Rows are points. Each copy is the shape, with its points in the same order, stretched, turned, moved and blurred by noise. Some copies are also mirrored. Which?

Shape (6 x 3)
[[ 0.30  0.14  0.04]
 [-0.80  0.10 -0.77]
 [ 0.22  0.14  0.22]
 [-0.22  0.07 -0.03]
 [ 0.21  0.45  0.06]
 [ 0.24  0.06 -0.15]]
Copy 1 (6 x 3)
[[ 0.25  0.08 -0.27]
 [-0.24 -1.07  0.14]
 [ 0.10  0.14 -0.32]
 [-0.13 -0.18 -0.13]
 [ 0.19 -0.10 -0.58]
 [ 0.32 -0.11 -0.13]]
Copy 1 is: only turned
Copy 2 (6 x 3)
[[ 0.03 -0.32 -0.34]
 [-0.91 -0.03  0.33]
 [ 0.18 -0.03 -0.35]
 [-0.21  0.07 -0.14]
 [-0.05 -0.08 -0.56]
 [-0.06 -0.48 -0.15]]
Copy 2 is: only turned

Shape (9 x 6)
[[-0.44 -0.25 -0.49  0.12  0.04 -0.20]
 [-0.31 -0.20 -0.10 -0.24  0.05  0.27]
 [-0.11  0.22  0.14  0.19  0.24  0.69]
 [ 0.29  0.24  0.30  0.30 -0.31 -0.59]
 [ 0.56 -0.13  0.24  0.23  0.13 -0.77]
 [ 0.00  0.35  0.17 -0.02  0.50  0.24]
 [-0.12  0.11 -0.73 -0.16  0.06 -0.06]
 [-0.33 -0.18 -0.07 -0.34  0.16  0.16]
 [ 0.19 -0.01 -0.13  0.27 -0.28  0.25]]
Copy 1 (9 x 6)
[[ 0.45 -0.14  0.36  0.50 -0.27  0.24]
 [-0.31 -0.44  0.18  0.26 -0.19  0.03]
 [-0.73 -0.09  0.69 -0.27  0.25  0.02]
 [ 0.15  0.74 -0.31 -0.01  0.44 -0.24]
 [ 0.68  0.49 -0.50 -0.50  0.20 -0.33]
 [-0.48  0.24  0.34 -0.61 -0.11  0.13]
 [ 0.13 -0.19 -0.05  0.26 -0.10  0.78]
 [-0.22 -0.32  0.12  0.16 -0.41  0.01]
 [-0.15 -0.05  0.05  0.21  0.62  0.05]]
Copy 1 is: mirrored
Copy 2 (9 x 6)
[[ 0.22 -0.58 -0.19  0.21 -0.17 -0.18]
 [ 0.12 -0.33  0.36  0.16  0.38  0.07]
 [-0.48  0.09  0.43  0.40  0.33 -0.24]
 [-0.06  0.32 -0.25 -0.10 -0.94  0.41]
 [ 0.42  0.35 -0.01  0.44 -1.13  0.24]
 [-0.20  0.19  0.64  0.12 -0.07 -0.41]
 [ 0.22 -0.23 -0.14 -0.18  0.12 -0.49]
 [ 0.20 -0.33  0.50  0.08  0.31  0.00]
 [-0.14  0.16 -0.33  0.35  0.12  0.16]]
Copy 2 is: only turned
Copy 3 (9 x 6)
[[-0.08 -0.11 -0.62  0.23  0.12 -0.14]
 [ 0.21  0.07 -0.14  0.29  0.11  0.13]
 [ 0.25  0.17  0.36  0.06 -0.06  0.46]
 [-0.17 -0.24 -0.02 -0.56 -0.34 -0.65]
 [ 0.01 -0.63  0.09 -0.28 -0.55 -0.70]
 [ 0.36 -0.39  0.35  0.05  0.10  0.10]
 [ 0.45 -0.22 -0.55 -0.14 -0.12 -0.12]
 [ 0.22 -0.09 -0.11  0.37  0.24 -0.07]
 [ 0.19  0.34 -0.04 -0.12 -0.54  0.05]]
Copy 3 is: mirrored

Shape (12 x 9)
[[-0.07  0.45  0.34  0.56  0.46  0.36  0.05  0.22  0.08]
 [ 0.55  0.07 -0.32 -0.22 -0.29  0.21  0.10 -0.05  0.73]
 [ 0.39  0.12 -0.08 -0.40 -0.58  0.01  0.25  0.02  0.19]
 [ 0.49 -0.20  0.21 -0.04 -0.36  0.20  0.42 -0.52  0.32]
 [-0.36  0.47  0.60  0.27  0.38 -0.26 -0.24  0.18  0.37]
 [ 0.20  0.54 -0.26 -0.37 -0.35  0.06 -0.25 -0.51  0.14]
 [ 0.01 -0.09  0.05  0.13  0.20 -0.04  0.16  0.12  0.29]
 [-0.27 -0.12  0.32  0.28  0.18  0.33 -0.53  0.10  0.40]
 [-0.16  0.42  0.74 -0.11  0.70  0.18 -0.24  0.42 -0.32]
 [ 0.72  0.23 -0.25 -0.49  0.03 -0.21 -0.13 -0.42  0.24]
 [-0.04 -0.36 -0.33 -0.11 -0.10  0.25  0.65 -0.29  0.37]
 [-0.12  0.10  0.22  0.61  0.26 -0.14 -0.44  0.32 -0.09]]
Copy 1 (12 x 9)
[[-0.26  0.14  0.70 -0.51  0.60 -0.14 -0.08 -0.09 -0.02]
 [ 0.26  0.47 -0.11 -0.04 -0.29 -0.14 -1.02 -0.26 -0.34]
 [ 0.57  0.07 -0.10 -0.33 -0.33  0.02 -0.55 -0.16 -0.11]
 [ 0.49  0.27  0.33  0.20 -0.45 -0.27 -0.55 -0.67 -0.32]
 [ 0.07  0.34  0.53 -0.07  0.47 -0.13  0.00  0.52  0.20]
 [ 0.07 -0.23 -0.01 -0.29 -0.18 -0.42 -0.67  0.16 -0.39]
 [ 0.12  0.29  0.05  0.04  0.11  0.04 -0.24 -0.18  0.06]
 [-0.38  0.43  0.36 -0.12 -0.10 -0.07 -0.08  0.08 -0.26]
 [-0.23 -0.48  0.82 -0.29  0.68  0.47  0.26  0.29  0.10]
 [ 0.24 -0.16 -0.13  0.43  0.09 -0.07 -0.79 -0.03 -0.56]
 [ 0.04  0.23 -0.11  0.08 -0.44 -0.02 -0.48 -0.81  0.21]
 [-0.19  0.27  0.01 -0.29  0.52 -0.12  0.26  0.23 -0.32]]
Copy 1 is: only turned
Copy 2 (12 x 9)
[[-0.68  0.08  0.10  0.49 -0.26  0.28  0.19 -0.04  0.12]
 [-0.06 -0.53 -0.29 -0.04 -0.16 -0.20  0.82  0.61 -0.15]
 [ 0.42 -0.08 -0.08 -0.14 -0.04 -0.12  0.54  0.30 -0.16]
 [ 0.30 -0.41 -0.55 -0.05 -0.21  0.50  0.62  0.19  0.10]
 [-0.29 -0.01  0.08  0.70 -0.47 -0.20  0.00 -0.47  0.39]
 [ 0.21 -0.21 -0.50 -0.26 -0.38 -0.18  0.35  0.05 -0.63]
 [-0.24 -0.23  0.24  0.21 -0.08  0.07  0.34 -0.05  0.24]
 [-0.40 -0.11 -0.11  0.15 -0.63 -0.09 -0.13  0.06  0.53]
 [-0.39  0.69  0.13  0.56  0.22 -0.13 -0.27 -0.31  0.12]
 [ 0.13 -0.57 -0.51  0.05 -0.11 -0.12  0.31  0.15 -0.52]
 [-0.04 -0.47  0.10 -0.35  0.26  0.22  0.72 -0.10  0.01]
 [-0.28 -0.06  0.29  0.52 -0.71  0.19 -0.32 -0.14  0.25]]
Copy 2 is: only turned
Copy 3 (12 x 9)
[[-0.36 -0.17  0.47 -0.45  0.40  0.12  0.16  0.03  0.20]
 [ 0.49 -0.23  0.12  0.42  0.06  0.28  0.04  0.43  0.48]
 [ 0.55 -0.04  0.37  0.34 -0.24  0.30 -0.04  0.23  0.00]
 [ 0.18 -0.34  0.50  0.39 -0.44  0.10  0.20  0.38  0.33]
 [-0.30  0.29  0.57 -0.50  0.30 -0.36 -0.13  0.15  0.26]
 [ 0.44  0.16  0.41  0.53  0.01 -0.03  0.23 -0.22  0.16]
 [-0.03 -0.10  0.19 -0.14  0.06 -0.05  0.14  0.42  0.07]
 [-0.01 -0.15  0.03 -0.43  0.05 -0.38  0.18 -0.03  0.42]
 [-0.57  0.35  0.29 -0.62  0.00  0.28 -0.19 -0.34  0.04]
 [ 0.07  0.17  0.15  0.76 -0.07  0.08 -0.10  0.09  0.20]
 [ 0.28 -0.12  0.13  0.14 -0.28  0.19  0.71  0.67  0.09]
 [-0.24 -0.24  0.18 -0.35  0.33 -0.44 -0.13 -0.08 -0.10]]
Copy 3 is: mirrored

Shape (15 x 11)
[[-0.50  0.17  0.16 -0.21  0.35 -0.16 -0.50 -0.48 -0.10 -0.09  0.39]
 [-0.13  0.09  0.19  0.03 -0.37 -0.03 -0.30  0.09 -0.13 -0.57  0.44]
 [-0.23 -0.28  0.46 -0.18  0.38 -0.19 -0.67 -0.38  0.43 -0.29 -0.46]
 [ 0.23  0.34  0.18 -0.39 -0.29 -0.20 -0.12 -0.30 -0.50  0.21  0.34]
 [-0.38 -0.07  0.13 -0.35 -0.48  0.01  0.12  0.42  0.40  0.36  0.50]
 [ 0.23 -0.22 -0.22  0.24  0.14  0.23  0.02  0.08  0.00 -0.02  0.04]
 [-0.04  0.02  0.15  0.46  0.37 -0.49 -0.06  0.12 -0.02  0.27 -0.25]
 [ 0.28  0.18 -0.05  0.31 -0.50  0.30 -0.44  0.08 -0.32  0.30  0.25]
 [ 0.30 -0.10 -0.35 -0.02 -0.09 -0.24 -0.06  0.29  0.00  0.19  0.03]
 [-0.64 -0.25 -0.25 -0.39 -0.09  0.03 -0.25  0.41 -0.49 -0.30 -0.34]
 [ 0.16 -0.17 -0.15  0.37 -0.14 -0.06  0.02 -0.32  0.04  0.29  0.12]
 [ 0.17  0.17 -0.53 -0.20  0.00  0.28 -0.22 -0.55  0.09  0.39  0.46]
 [-0.37  0.25 -0.06  0.35 -0.28 -0.38  0.11 -0.08  0.05 -0.29 -0.11]
 [-0.39  0.04 -0.07  0.35  0.05 -0.63 -0.16  0.12  0.38 -0.43 -0.11]
 [-0.19 -0.36 -0.51 -0.49 -0.25 -0.56 -0.12 -0.39 -0.25  0.07  0.42]]
Copy 1 (15 x 11)
[[ 0.29 -0.55 -0.45 -0.61  0.08  0.07 -0.57 -0.28 -0.16  0.08 -0.23]
 [-0.36 -0.25  0.00 -0.36  0.32  0.18 -0.78  0.08  0.06  0.07  0.15]
 [-0.34 -0.90 -0.69  0.14  0.18 -0.22 -0.03 -0.56 -0.24 -0.17 -0.51]
 [ 0.19 -0.16  0.22 -0.15  0.35  0.31 -0.64 -0.47 -0.08  0.39  0.32]
 [ 0.06  0.79 -0.16 -0.04 -0.02 -0.27 -0.89 -0.31 -0.01 -0.03  0.48]
 [-0.18  0.11 -0.06  0.15 -0.39 -0.11  0.27  0.17  0.00  0.18  0.33]
 [ 0.20 -0.08 -0.04  0.39  0.08  0.07  0.14  0.28 -0.46  0.00 -0.39]
 [-0.13  0.26  0.71 -0.19  0.24 -0.30  0.08 -0.01 -0.35  0.38  0.54]
 [ 0.00  0.36  0.04  0.38 -0.24 -0.16 -0.12  0.20  0.07  0.48  0.15]
 [-0.43  0.37  0.09 -0.42 -0.41  0.31 -0.25 -0.14  0.47 -0.05 -0.71]
 [ 0.05 -0.19  0.27  0.23 -0.38 -0.26 -0.09  0.01 -0.32  0.19  0.50]
 [ 0.49 -0.04  0.05 -0.22 -0.52 -0.60  0.00 -0.24  0.08  0.52  0.72]
 [ 0.04 -0.29  0.39  0.08 -0.01 -0.05 -0.44  0.30  0.12 -0.29 -0.18]
 [ 0.00 -0.35 -0.20  0.25  0.01 -0.16 -0.49  0.54  0.05 -0.18 -0.50]
 [ 0.09 -0.23 -0.04 -0.11 -0.82  0.04 -1.13 -0.23  0.22  0.65  0.13]]
Copy 1 is: mirrored
Copy 2 (15 x 11)
[[ 0.09 -0.35  0.37 -0.02  0.41  0.22  0.35  0.33  0.32 -0.28  0.46]
 [ 0.01  0.53  0.67 -0.05 -0.41  0.11  0.10  0.13  0.72  0.06  0.01]
 [-0.38 -0.12  0.47 -0.77  1.01  0.44  0.18 -0.01 -0.05  0.37  0.41]
 [ 0.77 -0.28  0.25 -0.34 -0.41  0.13  0.19  0.43 -0.07 -0.48 -0.17]
 [ 0.10 -0.48  0.63  0.25 -0.62  0.04 -0.75  0.07  0.11  0.17  0.00]
 [-0.21  0.24 -0.26 -0.17 -0.37 -0.20 -0.07 -0.09  0.09  0.05 -0.25]
 [ 0.07  0.26 -0.20 -0.03  0.10  0.11  0.28  0.23 -0.34  0.49 -0.29]
 [ 0.42  0.24  0.36  0.06 -1.11 -0.06  0.15 -0.44 -0.11 -0.13 -0.02]
 [ 0.26 -0.06 -0.23 -0.27 -0.48  0.28 -0.06 -0.06  0.12  0.20 -0.44]
 [ 0.55  0.24 -0.04  0.25  0.24  0.10 -0.33 -0.18  0.41 -0.16  0.24]
 [-0.25  0.04 -0.23 -0.31 -0.60  0.08 -0.03  0.21 -0.15  0.07  0.15]
 [-0.13 -0.64 -0.17 -0.17 -0.48  0.30 -0.08 -0.15 -0.03 -0.57  0.10]
 [-0.25  0.71  0.00  0.16  0.01  0.55  0.02  0.33  0.11  0.20  0.09]
 [-0.42  0.49  0.06  0.00  0.32  0.75  0.25  0.25  0.42  0.65  0.03]
 [ 0.30 -0.66 -0.42 -0.48 -0.41  0.57 -0.14  0.70  0.70 -0.25  0.37]]
Copy 2 is: only turned

Shape (17 x 12)
[[ 0.26  0.11 -0.22  0.42  0.05  0.22  0.46 -0.45  0.19 -0.21 -0.09  0.58]
 [ 0.28 -0.40 -0.41  0.32 -0.35 -0.07  0.39 -0.37 -0.17 -0.06 -0.19  0.18]
 [ 0.30  0.10 -0.05 -0.49 -0.42 -0.09  0.15 -0.27 -0.21 -0.50  0.27 -0.17]
 [-0.14  0.13 -0.27 -0.19 -0.37  0.38 -0.05 -0.23  0.30  0.09  0.30 -0.23]
 [ 0.08 -0.30  0.44 -0.35  0.92  0.24  0.03 -0.45  0.31  0.22 -0.42 -0.10]
 [ 0.33 -0.03 -0.11 -0.23 -0.09  0.13 -0.21 -0.03 -0.09 -0.22  0.42  0.42]
 [ 0.33  0.14 -0.18 -0.27 -0.22  0.03  0.26  0.15  0.60 -0.15  0.41 -0.16]
 [-0.19  0.06  0.46 -0.34  0.50 -0.26  0.14  0.13  0.21  0.36 -0.18  0.00]
 [ 0.71  0.50 -0.21 -0.25 -0.56  0.09  0.18 -0.30  0.05 -0.26 -0.10  0.06]
 [-0.25  0.21 -0.19 -0.32  0.85  0.09  0.06  0.00  0.20  0.54 -0.32  0.14]
 [-0.34  0.21  0.05 -0.01  0.84 -0.22  0.04 -0.37  0.24  0.09 -0.15 -0.07]
 [-0.26 -0.28  0.31 -0.31  0.43  0.04  0.18 -0.43  0.28  0.84 -0.54  0.19]
 [ 0.31  0.31  0.21 -0.15 -0.35  0.33  0.32 -0.12 -0.34 -0.02  0.58 -0.20]
 [ 0.18 -0.16 -0.19  0.41 -0.13  0.25  0.36  0.03  0.17  0.10 -0.15  0.07]
 [ 0.37  0.05 -0.18  0.38 -0.51  0.31 -0.07  0.01 -0.09 -0.31 -0.26  0.00]
 [ 0.11 -0.10 -0.19 -0.33  0.89  0.07  0.23 -0.12  0.16  0.53 -0.24 -0.19]
 [ 0.56  0.05 -0.25  0.51 -0.23 -0.11 -0.08 -0.36  0.18  0.25  0.12  0.05]]
Copy 1 (17 x 12)
[[ 0.34 -0.39  0.19  0.26 -0.01 -0.58 -0.39  0.32 -0.04 -0.42 -0.43 -0.67]
 [ 0.01 -0.62  0.27 -0.01 -0.02 -0.09 -0.36 -0.11 -0.31 -0.21  0.23 -0.32]
 [-0.36 -0.08  0.43 -0.32  0.07 -0.09 -0.48  0.53  0.10 -0.21 -0.14  0.08]
 [-0.25  0.39  0.12  0.26 -0.28 -0.42  0.06  0.04 -0.19  0.13  0.12 -0.14]
 [-0.10  0.47 -1.00  0.50  0.24 -0.04  0.13 -0.03 -0.52 -0.40 -0.30 -0.68]
 [ 0.32 -0.08  0.01 -0.36 -0.13 -0.09 -0.31  0.27 -0.12 -0.14 -0.23  0.19]
 [ 0.03  0.41  0.28  0.34  0.08 -0.36 -0.34 -0.03  0.10  0.08 -0.29 -0.09]
 [ 0.11  0.48 -0.39  0.09  0.34 -0.07  0.39 -0.41  0.04  0.04 -0.12 -0.25]
 [ 0.14 -0.45  0.37  0.19  0.33 -0.49 -0.57  0.48 -0.07 -0.50 -0.03 -0.03]
 [ 0.25  0.60 -0.50  0.58  0.34 -0.12  0.75 -0.34 -0.49 -0.05 -0.30 -0.54]
 [ 0.09  0.65 -0.25  0.47  0.25 -0.02  0.72 -0.12  0.05 -0.54 -0.30 -0.61]
 [-0.04  0.46 -0.64  0.21  0.27 -0.35  0.38 -0.46 -0.50  0.00  0.19 -0.73]
 [-0.41 -0.28  0.20 -0.28 -0.08 -0.44 -0.29  0.13  0.39 -0.05 -0.39  0.34]
 [ 0.13 -0.37 -0.07  0.39 -0.17 -0.23 -0.22 -0.21 -0.22  0.10 -0.03 -0.27]
 [ 0.23 -0.85 -0.14  0.25 -0.10 -0.08 -0.49  0.25 -0.32 -0.14  0.20  0.14]
 [-0.03  0.60 -0.46  0.69  0.43 -0.02  0.43 -0.48 -0.61 -0.10 -0.39 -0.42]
 [ 0.36 -0.25  0.09  0.26  0.06 -0.31 -0.07 -0.47 -0.13 -0.83  0.00  0.07]]
Copy 1 is: only turned
Copy 2 (17 x 12)
[[ 0.47 -0.38 -0.09 -0.18 -0.28 -0.28  0.17 -0.53  0.50  0.25  0.59 -0.02]
 [ 0.11 -0.47 -0.22 -0.51  0.29 -0.41  0.24 -0.57 -0.02  0.20  0.21 -0.18]
 [-0.11  0.17 -0.31 -0.68  0.11  0.32  0.34 -0.45 -0.67  0.38  0.07  0.50]
 [-0.14 -0.05 -0.21 -0.11  0.17  0.44 -0.11  0.33  0.00  0.36 -0.11  0.37]
 [-0.03  0.27 -0.52  0.66 -0.37 -0.43  0.69  0.09  0.24 -0.50  0.54 -0.45]
 [ 0.47  0.29  0.04 -0.33  0.35 -0.11  0.07 -0.24  0.03  0.18  0.13  0.33]
 [-0.08  0.32 -0.58 -0.20 -0.07  0.00 -0.44  0.17 -0.41  0.42  0.09  0.40]
 [-0.22  0.06  0.21  0.24 -0.50 -0.43  0.20  0.45 -0.01 -0.27  0.05 -0.55]
 [-0.07 -0.01 -0.27 -0.43 -0.04 -0.23  0.44 -0.33 -0.35  0.59 -0.15  0.87]
 [-0.31 -0.11  0.54  0.80 -0.19 -0.39  0.10  0.24  0.28 -0.02  0.63 -0.34]
 [-0.36  0.25  0.22  0.16 -0.58 -0.02  0.19 -0.04  0.31  0.09  0.63 -0.61]
 [-0.30 -0.42  0.05  0.45 -0.20 -0.72  0.68  0.54  0.57 -0.50  0.32 -0.37]
 [ 0.39  0.13  0.00 -0.46  0.26  0.50  0.45  0.39 -0.39  0.52 -0.19  0.09]
 [ 0.27 -0.36 -0.35  0.01 -0.04 -0.34 -0.08 -0.13  0.13  0.20  0.00 -0.29]
 [ 0.43 -0.31 -0.32 -0.18 -0.04 -0.11  0.14 -0.51 -0.02  0.16 -0.54  0.14]
 [-0.34  0.12  0.00  0.61  0.13 -0.52  0.31  0.20 -0.05  0.14  0.77 -0.54]
 [ 0.08  0.28 -0.23 -0.44  0.17 -0.62  0.16  0.01  0.55  0.54 -0.11 -0.05]]
Copy 2 is: only turned
Copy 3 (17 x 12)
[[-0.01  0.47 -0.36 -0.45 -0.41 -0.31 -0.11 -0.09 -0.21 -0.15 -0.04  0.14]
 [-0.13  0.18 -0.08 -0.51 -0.56 -0.06  0.28 -0.28 -0.22 -0.16  0.28  0.13]
 [ 0.37  0.07 -0.08 -0.23 -0.07  0.42  0.44 -0.33  0.36  0.01 -0.17 -0.02]
 [-0.07  0.18  0.54  0.20  0.05  0.28  0.28  0.42  0.44 -0.22  0.13  0.24]
 [ 0.07 -0.20 -0.23  0.41 -0.59  0.15 -0.50  0.58 -0.99 -0.06  0.08 -0.02]
 [ 0.00  0.12 -0.44  0.19  0.07  0.07 -0.03 -0.33  0.30  0.13  0.24  0.22]
 [ 0.28  0.38  0.23  0.19  0.36 -0.09  0.50  0.12  0.31  0.28  0.12 -0.23]
 [ 0.15 -0.48  0.02  0.25 -0.14 -0.12 -0.46  0.25 -0.50  0.20 -0.18  0.05]
 [ 0.11  0.47 -0.12 -0.37 -0.17  0.10  0.11 -0.47  0.46  0.28 -0.11 -0.33]
 [-0.35 -0.23  0.10  0.09  0.07 -0.02 -0.64  0.68 -0.68 -0.01 -0.19  0.18]
 [ 0.17 -0.33 -0.40 -0.09 -0.28  0.04 -0.22  0.85 -0.40  0.13 -0.25  0.42]
 [-0.11 -0.34  0.34  0.34 -0.66 -0.08 -0.66  0.50 -0.93  0.07  0.01  0.49]
 [-0.16 -0.06  0.01  0.10 -0.20  0.13  0.35 -0.31  0.46 -0.50 -0.42 -0.11]
 [-0.34  0.17  0.14 -0.21 -0.21 -0.34  0.11  0.06 -0.15 -0.31  0.21 -0.22]
 [-0.24  0.25 -0.08 -0.41 -0.38 -0.07 -0.01 -0.33  0.46 -0.24  0.37 -0.37]
 [-0.43 -0.14  0.13  0.22 -0.22  0.09 -0.26  0.57 -0.93  0.05 -0.19 -0.04]
 [-0.46  0.19 -0.62  0.08 -0.56 -0.44  0.22 -0.12  0.34  0.34  0.24  0.12]]
Copy 3 is: only turned
